Every row gives one point. A path goes straight from each point to the next, and from the last back to the first. The post is the endless flat space through its rows: a point in 2 columns, a line in 3, a plane in 4, and so on, so that a path can go around it. Count how often the path circles the post. Going back the other way cancels.

Post (2 x 3)
[[  1  -1 -22]
 [ 19  20  18]]
Path (18 x 3)
[[ 13  31  24]
 [ 33  44  18]
 [ 28  15   0]
 [ 24  -7  22]
 [-18 -20 -12]
 [-14  17   2]
 [-30  14 -43]
 [  0  24 -38]
 [ 37  22  -7]
 [ 48   6  40]
 [ -4   2  38]
 [ -7   3 -15]
 [ 22  60  17]
 [ 24  16 -29]
 [  8 -24 -41]
 [  7   2  20]
 [-15   8   0]
 [ -5  -3 -11]]
Times around: 3

Post (7 x 8)
[[ 36   4 -15   0  31  24  -8  -3]
 [ 37 -33  10 -20  24  25  -1 -25]
 [ 16 -11  15   5 -16  -5  47  -3]
 [  3  44  18  -8 -12  -1  17 -14]
 [-40  -1  19  17  11  15 -24   0]
 [-26  -4  15   1  -9  13  29 -29]
 [-20  53   0  -3  45  -2 -30   9]]
Path (17 x 8)
[[-10  46  20  -6  -8  17   9  16]
 [ 29 -21  14 -13  20  14  60 -29]
 [  1 -10   6   9  43  14  30 -33]
 [-11 -36  36  -3  15  21 -27 -43]
 [ -8 -13  25  26 -18 -16 -16  -4]
 [-36 -29  -1   4  16  13  -6  -8]
 [ 14 -30   5 -10  19  28  24 -10]
 [ 21   8  41 -21  35  18 -27  -6]
 [  4   2  31   5  15  -4   3  -9]
 [ 15  -7  20   7  46   2 -56   0]
 [  4  -6 -13   1  15  28  -6 -38]
 [  0  14  10 -15  25  -9  -5  17]
 [-27 -11  16  -3   0  24  30  -8]
 [ -6  50  12   0  10  20 -13  -9]
 [-27  42  29  30   2  -1   6 -19]
 [-54  -4  22 -13  23  -8   6 -40]
 [-26 -24  27   3 -14   2  -8   3]]
Times around: 3

Post (11 x 12)
[[  9   4   4  27  16   6 -36   7  20   7  42  -6]
 [-17 -19  -3 -26  -6  23  12 -17   4  -5  -2  21]
 [ -1  -4   0  -6   4  -8  -5  -4 -18  -8  -7 -11]
 [ -2   4  -8   5  36 -11 -19  18 -11  25 -12  -6]
 [ 21   5   8 -12  -4  -2  -1   8   1  -5  -5   2]
 [  1   2  16   0  14  -3   5  -4  -8   7 -18  20]
 [  4  -1 -11  -2  -5 -18 -27 -23  24  -9   2   5]
 [ 12   8   2 -24  -1 -22  -1  -8  -9   4  -7  18]
 [  6   3  12  18  17 -25 -24  16  13  -2  29 -18]
 [  8  -2   0   2   7  -8  18 -15   5  -3   1  -3]
 [ -4  13 -14 -12  -8  -4  22 -14   5 -18   0  20]]
Path (25 x 12)
[[  5 -30  19 -15 -13  -3 -13 -10  -7 -10 -21  -1]
 [-22   1 -24   6   4   4   8 -21 -11  -5   2  -6]
 [-21   3   0  -1   7   3   2 -17   1  -6 -31  10]
 [ 16  20   9   1  26  16 -13  -6   8   9  10  33]
 [ 13  11 -12  25  33 -28  20  10  14   6  -6 -12]
 [  9   2  -1  -5   8 -21 -19  -5   9  14 -11  14]
 [ 11   9   4   4   1  -3 -16  23  14   4  30 -26]
 [ 26  16  -2   7  27 -19  21 -11  -3 -11  16 -26]
 [  1 -16 -15 -27  18   5   8 -23  -7  -4 -14  17]
 [  4   4 -24   6  -8  10   2 -30   6  -5 -20  35]
 [  9  -5  -4   2   7 -60  -5  -2 -16  -1   7 -27]
 [  5 -18  10  23  24  10 -19  17   7   0  16 -21]
 [  1   7 -10 -29  13   0 -31   8  12   4  -4  25]
 [-12  32   3  -5  -9  -4  -9 -15  12  -8  16  30]
 [ 24   6   6   2  -9  -4  -1  -3  12   8   6  -5]
 [-10 -25  17 -27  -4 -22 -14   8 -15  13   0   6]
 [  9 -13  13  -5 -21  -2  15 -42  28 -14 -10   2]
 [-26  27 -11   1  24 -20  -7  -2   1  -5 -12  12]
 [ 30  16 -13  14  26  -1   7 -22  21  20 -12  24]
 [  6  -8  -5 -18  -7 -18  -5 -14  -9  -6 -45  26]
 [-12  37 -13  10  21 -15   3 -10   2  34   6  59]
 [ -1  14  34   0  16 -35  -4  -2  14  18   4  30]
 [ 16  24 -15 -11  20 -29 -18   6  -7  -4  -5   5]
 [-10   9  12 -12  15 -20 -25  22  -4 -10   2   7]
 [ 11  22  10   1   6 -48   8  -1  -9 -22 -22  11]]
Times around: 3
